Rows are points. Each copy is the shape, with its points in the same order, stretched, turned, moved and blurred by noise. Say if it was mirrored as well.

Shape (7 x 3):
[[-0.30  0.28 -0.07]
 [ 0.39  0.06  0.01]
 [ 0.05  0.17  0.10]
 [-0.32  0.30  0.05]
 [-0.30  0.33 -0.40]
 [ 0.33 -0.23  0.23]
 [-0.24 -0.42 -0.04]]
Copy 1 (7 x 3):
[[ 0.58  0.29 -0.28]
 [-0.24  0.22  0.46]
 [ 0.24  0.15  0.25]
 [ 0.71  0.19 -0.18]
 [ 0.34  0.59 -0.58]
 [-0.22 -0.10  0.49]
 [ 0.06 -0.03 -0.49]]
Copy 1 is: mirrored
Copy 2, 7 rows:
[[-0.01  0.24  0.10]
 [-0.52 -0.27 -0.05]
 [-0.30 -0.07  0.08]
 [-0.01  0.16  0.23]
 [-0.07  0.42  0.01]
 [-0.08 -0.48 -0.04]
 [ 0.78 -0.13 -0.08]]
Copy 2 is: mirrored
Copy 3, 7 rows:
[[-0.51 -0.05  0.15]
 [ 0.22  0.09 -0.37]
 [-0.06 -0.05 -0.14]
 [-0.39 -0.14  0.18]
 [-0.62  0.19  0.06]
 [ 0.48  0.00 -0.09]
 [ 0.22  0.17  0.58]]
Copy 3 is: mirrored

Shape (9 x 4):
[[ 0.29  0.02 -0.19  0.08]
 [ 0.34 -0.47 -0.14 -0.17]
 [ 0.33 -0.06 -0.53  0.46]
 [-0.12 -0.09 -0.55 -0.31]
 [-0.48 -0.16 -0.21  0.18]
 [ 0.05  0.27  0.18  0.01]
 [-0.18 -0.48 -0.38 -0.10]
 [ 0.18  0.12  0.00  0.02]
 [-0.34  0.30  0.31  0.46]]
Copy 1 (9 x 4):
[[-0.18  0.01  0.02  0.33]
 [ 0.13  0.05  0.68  0.44]
 [-0.13  0.21 -0.41  0.82]
 [ 0.12 -0.55 -0.02  0.43]
 [ 0.49 -0.16 -0.40 -0.11]
 [-0.19 -0.03 -0.05 -0.27]
 [ 0.46 -0.22  0.18  0.35]
 [-0.17  0.02 -0.01  0.00]
 [ 0.13  0.10 -0.60 -0.60]]
Copy 1 is: mirrored
Copy 2:
[[ 0.08  0.20  0.13 -0.24]
 [-0.06 -0.13 -0.10 -0.26]
 [ 0.49  0.15  0.34 -0.47]
 [-0.14 -0.15  0.44 -0.13]
 [ 0.07 -0.17  0.28  0.36]
 [-0.21  0.29  0.11  0.26]
 [ 0.06 -0.31  0.15 -0.01]
 [-0.08  0.20  0.12 -0.02]
 [ 0.08  0.27  0.20  0.61]]
Copy 2 is: mirrored
Copy 3:
[[ 0.24  0.18  0.18 -0.21]
 [ 0.36  0.70  0.00  0.01]
 [ 0.64  0.34  0.09 -0.52]
 [ 0.48 -0.29 -0.06  0.43]
 [ 0.18 -0.19 -0.33  0.02]
 [-0.14 -0.15  0.22 -0.13]
 [ 0.43  0.24 -0.28  0.29]
 [ 0.01  0.01  0.09 -0.15]
 [-0.42 -0.23 -0.12 -0.40]]
Copy 3 is: only turned
Copy 4 (9 x 4):
[[ 0.45  0.08  0.30  0.09]
 [ 0.36  0.58  0.04 -0.12]
 [ 0.81  0.15  0.54 -0.19]
 [-0.22 -0.01  0.60 -0.22]
 [-0.37 -0.19  0.00 -0.64]
 [-0.06 -0.32  0.03  0.26]
 [-0.13  0.29  0.17 -0.59]
 [ 0.21 -0.10  0.15  0.16]
 [-0.17 -0.55 -0.27 -0.20]]
Copy 4 is: mirrored

Shape, 9 rows:
[[-0.12 -0.29  0.20 -0.08]
 [ 0.24 -0.20 -0.46  0.35]
 [-0.15 -0.06  0.23  0.32]
 [ 0.10 -0.03 -0.02 -0.43]
 [ 0.17  0.22 -0.05 -0.58]
 [ 0.48 -0.16 -0.58  0.20]
 [ 0.30  0.06 -0.01 -0.37]
 [-0.23 -0.35  0.09 -0.01]
 [-0.14  0.38 -0.11 -0.03]]
Copy 1, 9 rows:
[[ 0.06 -0.08 -0.38 -0.45]
 [ 0.22  0.04  0.87 -0.41]
 [-0.04 -0.55 -0.13 -0.36]
 [-0.05  0.45 -0.26  0.04]
 [-0.16  0.60 -0.21  0.42]
 [ 0.07  0.39  1.00 -0.29]
 [-0.25  0.50 -0.09  0.13]
 [ 0.27 -0.18 -0.27 -0.48]
 [ 0.11 -0.13  0.05  0.40]]
Copy 1 is: only turned
Copy 2 (9 x 4):
[[ 0.03  0.24  0.19 -0.19]
 [-0.10 -0.56  0.26 -0.43]
 [-0.23 -0.05  0.04 -0.03]
 [ 0.38  0.12 -0.03 -0.05]
 [ 0.55  0.07 -0.25  0.14]
 [ 0.06 -0.61  0.10 -0.56]
 [ 0.36  0.06 -0.24 -0.11]
 [-0.01  0.13  0.35 -0.16]
 [ 0.21 -0.31 -0.05  0.35]]
Copy 2 is: mirrored
Copy 3:
[[ 0.24  0.34  0.14  0.02]
 [-0.11 -0.32  0.49  0.20]
 [-0.15  0.25  0.18  0.49]
 [ 0.27  0.08 -0.26 -0.45]
 [ 0.16 -0.05 -0.49 -0.53]
 [-0.10 -0.40  0.48 -0.14]
 [ 0.04  0.02 -0.15 -0.41]
 [ 0.31  0.31  0.21  0.09]
 [-0.10 -0.24 -0.48  0.17]]
Copy 3 is: mirrored

Shape:
[[-0.16 -0.43 -0.04  0.22 -0.15 -0.22]
 [ 0.31 -0.10  0.20  0.52 -0.53  0.20]
 [ 0.06  0.43 -0.07 -0.23  0.16  0.26]
 [ 0.06 -0.10  0.01  0.46 -0.55  0.41]
 [ 0.11 -0.07  0.29 -0.28 -0.18  0.06]
 [-0.08 -0.32 -0.26 -0.43  0.07 -0.43]
 [ 0.33  0.39 -0.47 -0.44 -0.37  0.04]
 [-0.27 -0.12 -0.36 -0.15  0.16 -0.10]
 [-0.29  0.03 -0.05 -0.24  0.30 -0.40]
 [ 0.12  0.21  0.36 -0.31  0.39 -0.43]
 [ 0.56 -0.04  0.11 -0.09  0.37  0.20]
 [ 0.36 -0.20  0.03 -0.04  0.31  0.48]]
Copy 1, 12 rows:
[[-0.12 -0.20  0.14  0.19 -0.12 -0.08]
 [-0.73  0.03 -0.45 -0.32  0.02 -0.18]
 [ 0.20  0.31 -0.07 -0.42  0.08  0.24]
 [-0.61  0.08 -0.48 -0.31 -0.26  0.06]
 [ 0.26  0.12 -0.37 -0.03 -0.06 -0.25]
 [ 0.55 -0.36  0.33 -0.01 -0.22  0.01]
 [ 0.20 -0.32 -0.32 -1.08 -0.30  0.46]
 [ 0.31 -0.11  0.35 -0.05 -0.20  0.28]
 [ 0.40 -0.08  0.29  0.15  0.20  0.12]
 [ 0.37  0.15  0.14  0.06  0.58 -0.25]
 [ 0.10  0.44  0.42 -0.27  0.16 -0.37]
 [ 0.14  0.52  0.37 -0.11 -0.13 -0.30]]
Copy 1 is: mirrored
Copy 2, 12 rows:
[[ 0.10  0.02 -0.05  0.26 -0.15  0.33]
 [ 0.06  0.13 -0.08  0.46  0.53  0.14]
 [ 0.21 -0.30  0.30 -0.30 -0.14 -0.43]
 [ 0.04  0.11 -0.17  0.54  0.33 -0.12]
 [-0.20 -0.23  0.22 -0.14  0.03 -0.10]
 [ 0.02 -0.14 -0.15 -0.37 -0.37  0.27]
 [ 0.08 -0.47 -0.41 -0.43  0.11 -0.17]
 [ 0.20 -0.09 -0.11 -0.09 -0.48 -0.03]
 [ 0.26 -0.31  0.34 -0.26 -0.55  0.02]
 [ 0.09 -0.41  0.74 -0.44 -0.17  0.11]
 [ 0.07  0.25  0.11 -0.38  0.32 -0.13]
 [-0.04  0.41 -0.01 -0.22  0.18 -0.25]]
Copy 2 is: mirrored
Copy 3:
[[-0.17  0.20  0.33  0.35  0.21 -0.01]
 [-0.48  0.43  0.12 -0.26 -0.19 -0.58]
 [ 0.12 -0.12 -0.38 -0.28 -0.37  0.12]
 [-0.23  0.50  0.22 -0.02 -0.40 -0.56]
 [-0.06  0.03  0.25 -0.37 -0.12  0.27]
 [ 0.07  0.15  0.16  0.13  0.31  0.51]
 [-0.15  0.69 -0.32 -0.54 -0.45  0.26]
 [ 0.23  0.08 -0.03  0.37  0.05  0.25]
 [-0.04 -0.26 -0.01  0.32  0.10  0.62]
 [-0.27 -0.57 -0.19 -0.25  0.20  0.57]
 [ 0.21 -0.27 -0.42 -0.59  0.43 -0.36]
 [ 0.49 -0.21 -0.24 -0.45  0.34 -0.47]]
Copy 3 is: mirrored
Copy 4 (12 x 6):
[[ 0.10 -0.38 -0.18 -0.37 -0.11  0.05]
 [ 0.39 -0.43 -0.44  0.05  0.15  0.28]
 [-0.04  0.36  0.27  0.13  0.01 -0.15]
 [ 0.25 -0.42 -0.15  0.10  0.06  0.42]
 [ 0.52  0.05 -0.08 -0.17  0.02 -0.02]
 [ 0.26  0.06  0.10 -0.36 -0.49 -0.37]
 [ 0.36  0.45  0.15  0.33 -0.73 -0.06]
 [-0.18  0.02  0.28 -0.26 -0.30 -0.12]
 [-0.11  0.22  0.01 -0.39 -0.14 -0.15]
 [ 0.17  0.43 -0.21 -0.28  0.14 -0.40]
 [ 0.35  0.07  0.08  0.08  0.28 -0.83]
 [ 0.33 -0.10  0.35  0.04  0.32 -0.64]]
Copy 4 is: mirrored

Shape, 11 rows:
[[-0.11 -0.23  0.27 -0.07  0.45  0.41  0.03  0.64]
 [-0.29 -0.09 -0.19 -0.37 -0.08  0.27  0.25 -0.43]
 [ 0.06 -0.15  0.36  0.10  0.11 -0.33 -0.33  0.13]
 [-0.03 -0.15  0.39 -0.20  0.29 -0.13  0.10  0.15]
 [ 0.03 -0.37 -0.15 -0.16  0.28  0.20 -0.09 -0.34]
 [-0.06 -0.07  0.55  0.25  0.09 -0.10 -0.10  0.16]
 [ 0.30  0.26 -0.21  0.02 -0.37  0.45  0.19  0.12]
 [-0.33  0.42 -0.34  0.30  0.33 -0.24  0.33 -0.02]
 [ 0.18  0.39 -0.22 -0.01 -0.21  0.04 -0.66  0.27]
 [ 0.31  0.15  0.30 -0.18 -0.20 -0.50 -0.38  0.16]
 [-0.10 -0.11  0.16 -0.03 -0.40 -0.16  0.52  0.79]]
Copy 1, 11 rows:
[[ 0.69  0.02 -0.10  0.09 -0.20 -0.05  0.69 -0.13]
 [-0.30 -0.10  0.00 -0.34  0.20 -0.58  0.21  0.27]
 [ 0.22  0.34 -0.45  0.38  0.18  0.28 -0.11 -0.24]
 [ 0.29 -0.16 -0.31  0.16  0.20  0.01  0.14 -0.22]
 [-0.08  0.25 -0.28  0.11  0.28 -0.31  0.55 -0.10]
 [ 0.31  0.14 -0.41  0.27 -0.26  0.07 -0.11 -0.23]
 [-0.23  0.05  0.73  0.05 -0.17 -0.08  0.16  0.23]
 [-0.06 -0.36 -0.03 -0.76 -0.69  0.69  0.18  0.03]
 [-0.14  0.70  0.20  0.26  0.01  0.50  0.06  0.51]
 [-0.07  0.27 -0.09  0.50  0.53  0.46 -0.43  0.02]
 [ 0.41 -0.17  0.57 -0.46  0.36  0.28 -0.40 -0.31]]
Copy 1 is: mirrored
Copy 2 (11 x 8):
[[-0.44 -0.37 -0.07  0.25 -0.33  0.30  0.49 -0.22]
 [-0.01 -0.02  0.68 -0.39 -0.04 -0.21 -0.16  0.40]
 [-0.02 -0.27 -0.43  0.65  0.21  0.28  0.08 -0.09]
 [-0.28  0.01 -0.13  0.19  0.18  0.08  0.28 -0.16]
 [ 0.02 -0.34  0.37  0.26 -0.14 -0.15  0.08  0.27]
 [-0.32 -0.39 -0.32  0.38  0.31  0.22  0.13 -0.15]
 [-0.17 -0.06 -0.03 -0.13 -0.33 -0.36 -0.51 -0.07]
 [ 0.03  0.11  0.49  0.14  0.11  0.28 -0.39 -0.59]
 [-0.08 -0.15 -0.44  0.85 -0.25  0.46 -0.56  0.08]
 [-0.07  0.11 -0.74  0.63  0.22  0.19 -0.25  0.12]
 [ 0.01  0.13 -0.52 -0.60 -0.02  0.23  0.10 -0.44]]
Copy 2 is: only turned
Copy 3 (11 x 8):
[[ 0.43 -0.01  0.32 -0.55 -0.21  0.21  0.08 -0.39]
 [ 0.19  0.42 -0.06  0.26  0.11 -0.48  0.29  0.04]
 [-0.22 -0.38  0.18 -0.07 -0.24  0.09 -0.08 -0.17]
 [ 0.20 -0.13 -0.05 -0.05 -0.19  0.11  0.09 -0.29]
 [ 0.18  0.01 -0.01  0.31  0.03 -0.67 -0.15 -0.12]
 [ 0.02 -0.32  0.23 -0.24 -0.37  0.12  0.18 -0.05]
 [ 0.18  0.10  0.37 -0.22  0.33  0.29  0.11  0.39]
 [-0.03  0.38 -0.13 -0.22 -0.41 -0.14 -0.18  0.31]
 [-0.41  0.02  0.74 -0.05  0.04  0.40 -0.22  0.08]
 [-0.35 -0.32  0.22  0.11  0.01  0.54 -0.08 -0.07]
 [-0.02 -0.17 -0.03 -0.93  0.22  0.80  0.39 -0.08]]
Copy 3 is: only turned
Copy 4, 11 rows:
[[ 0.45  0.16 -0.53  0.01 -0.07 -0.07  0.21  0.60]
 [ 0.06 -0.20 -0.30  0.10 -0.04  0.25 -0.15 -0.45]
 [ 0.15  0.37  0.33  0.14  0.33 -0.14 -0.03  0.36]
 [ 0.20  0.50 -0.11 -0.04  0.12 -0.08 -0.03  0.18]
 [ 0.47 -0.11  0.04  0.02  0.07 -0.03  0.13 -0.29]
 [ 0.10  0.39  0.14  0.03  0.32  0.15  0.02  0.53]
 [-0.45 -0.43 -0.30 -0.09 -0.23  0.10  0.29 -0.01]
 [ 0.06  0.12  0.08  0.35 -0.67  0.18 -0.20  0.33]
 [-0.12 -0.43  0.07  0.08  0.02 -0.39 -0.07  0.40]
 [-0.32  0.32  0.32  0.02  0.29 -0.37 -0.17  0.24]
 [-0.49  0.32 -0.49  0.49 -0.23  0.04  0.12  0.50]]
Copy 4 is: only turned

Shape, 12 rows:
[[ 0.18  0.19 -0.01 -0.26 -0.25  0.68  0.09  0.07 -0.60]
 [ 0.30  0.10 -0.37  1.27 -0.02 -0.04 -0.47 -0.02  0.10]
 [ 0.32 -0.30  0.14 -0.25 -0.08  0.08  0.16  0.09 -0.27]
 [-0.14  0.13 -0.33 -0.29 -0.08 -0.25 -0.28  0.07  0.11]
 [-0.03 -0.53 -0.56 -0.21 -0.03 -0.05 -0.35 -0.43  0.25]
 [ 0.30 -0.15  0.18 -0.10 -0.06 -0.22  0.42  0.09  0.23]
 [ 0.32  0.20  0.18 -0.10  0.20 -0.15 -0.31 -0.18  0.30]
 [ 0.20  0.16  0.02 -0.34  0.10 -0.31 -0.16 -0.03 -0.32]
 [ 0.39 -0.25  0.12 -0.16  0.46  0.03 -0.28 -0.31  0.20]
 [-0.95  0.16  0.16 -0.23  0.42 -0.15 -0.11 -0.24 -0.46]
 [-0.17 -0.12  0.05 -0.29  0.14 -0.01 -0.47  0.14 -0.08]
 [ 0.27 -0.07  0.15 -0.28 -0.25 -0.28 -0.47 -0.29  0.24]]
Copy 1 (12 x 9):
[[-0.73 -0.03 -0.44  0.34  0.32  0.04  0.38 -0.24  0.10]
 [-0.11 -0.13  0.42  0.48  0.40 -0.31 -0.56  0.72  0.23]
 [-0.21 -0.16 -0.07 -0.16  0.24 -0.29  0.24 -0.12 -0.02]
 [ 0.35 -0.12 -0.11  0.08  0.09  0.20  0.08 -0.20  0.14]
 [ 0.37 -0.24  0.44 -0.06  0.07 -0.04  0.49  0.11  0.10]
 [-0.05 -0.34  0.03 -0.42  0.06 -0.07 -0.07  0.01 -0.20]
 [ 0.16  0.13  0.18 -0.01  0.20 -0.09 -0.22 -0.22 -0.39]
 [ 0.20  0.13 -0.35 -0.07  0.31 -0.11  0.12 -0.24  0.01]
 [ 0.23  0.07  0.34 -0.04  0.06 -0.46  0.16 -0.12 -0.45]
 [ 0.32  0.79 -0.45 -0.01 -0.33  0.06  0.33 -0.14  0.53]
 [ 0.15  0.17 -0.01  0.17 -0.01 -0.15  0.14 -0.36  0.17]
 [ 0.23  0.03  0.30 -0.21  0.52 -0.05 -0.04 -0.26 -0.24]]
Copy 1 is: mirrored
Copy 2:
[[ 0.12  0.06 -0.20 -0.39  0.03 -0.73 -0.63  0.03  0.27]
 [ 0.44  0.21 -1.01  0.39  0.58 -0.18  0.94 -0.24  0.29]
 [ 0.07 -0.23 -0.19  0.13  0.10 -0.13 -0.36 -0.34 -0.18]
 [ 0.12  0.47 -0.10  0.15 -0.42  0.09  0.12  0.24 -0.20]
 [ 0.19  0.64 -0.09  0.34  0.43  0.60  0.04 -0.15 -0.03]
 [-0.08 -0.44 -0.04  0.22 -0.36  0.06  0.04 -0.38 -0.09]
 [ 0.54  0.28  0.26  0.37 -0.08 -0.11  0.16 -0.02 -0.10]
 [ 0.34  0.01 -0.19  0.14 -0.27 -0.01 -0.14  0.21 -0.45]
 [ 0.55  0.21  0.34  0.36  0.48  0.09  0.03 -0.23 -0.18]
 [ 0.07  0.09  0.25  0.11  0.00  0.02 -0.04  0.98 -0.22]
 [ 0.22  0.46  0.11  0.32  0.21 -0.13 -0.07  0.15 -0.36]
 [ 0.45  0.44  0.06  0.65  0.03  0.16 -0.16 -0.10 -0.16]]
Copy 2 is: only turned
Copy 3 (12 x 9):
[[-0.03 -0.01  0.04  0.39 -0.25 -0.39  0.06  0.32 -0.56]
 [ 0.37  0.43 -0.78 -0.55  0.65  0.40 -0.64  0.18 -0.11]
 [ 0.02  0.13 -0.29  0.42 -0.35 -0.74 -0.12  0.11 -0.14]
 [ 0.28  0.14  0.25  0.27  0.23  0.31  0.38  0.08  0.29]
 [ 0.44 -0.33 -0.32 -0.06  0.37 -0.38  0.22  0.25  0.30]
 [-0.02 -0.13 -0.53  0.43 -0.48 -0.40  0.12 -0.16  0.22]
 [-0.24  0.14 -0.12 -0.05 -0.12  0.05  0.26  0.13  0.37]
 [ 0.09  0.32  0.18  0.28 -0.03 -0.08 -0.13  0.31  0.26]
 [-0.09 -0.09 -0.29 -0.26  0.04 -0.54 -0.03  0.05  0.28]
 [ 0.23 -0.62  0.62 -0.24  0.23  0.70 -0.31 -0.21  0.34]
 [ 0.26  0.22  0.32  0.07  0.08 -0.08  0.16 -0.14  0.10]
 [ 0.32  0.22 -0.06  0.04 -0.24 -0.20  0.39  0.32  0.37]]
Copy 3 is: only turned
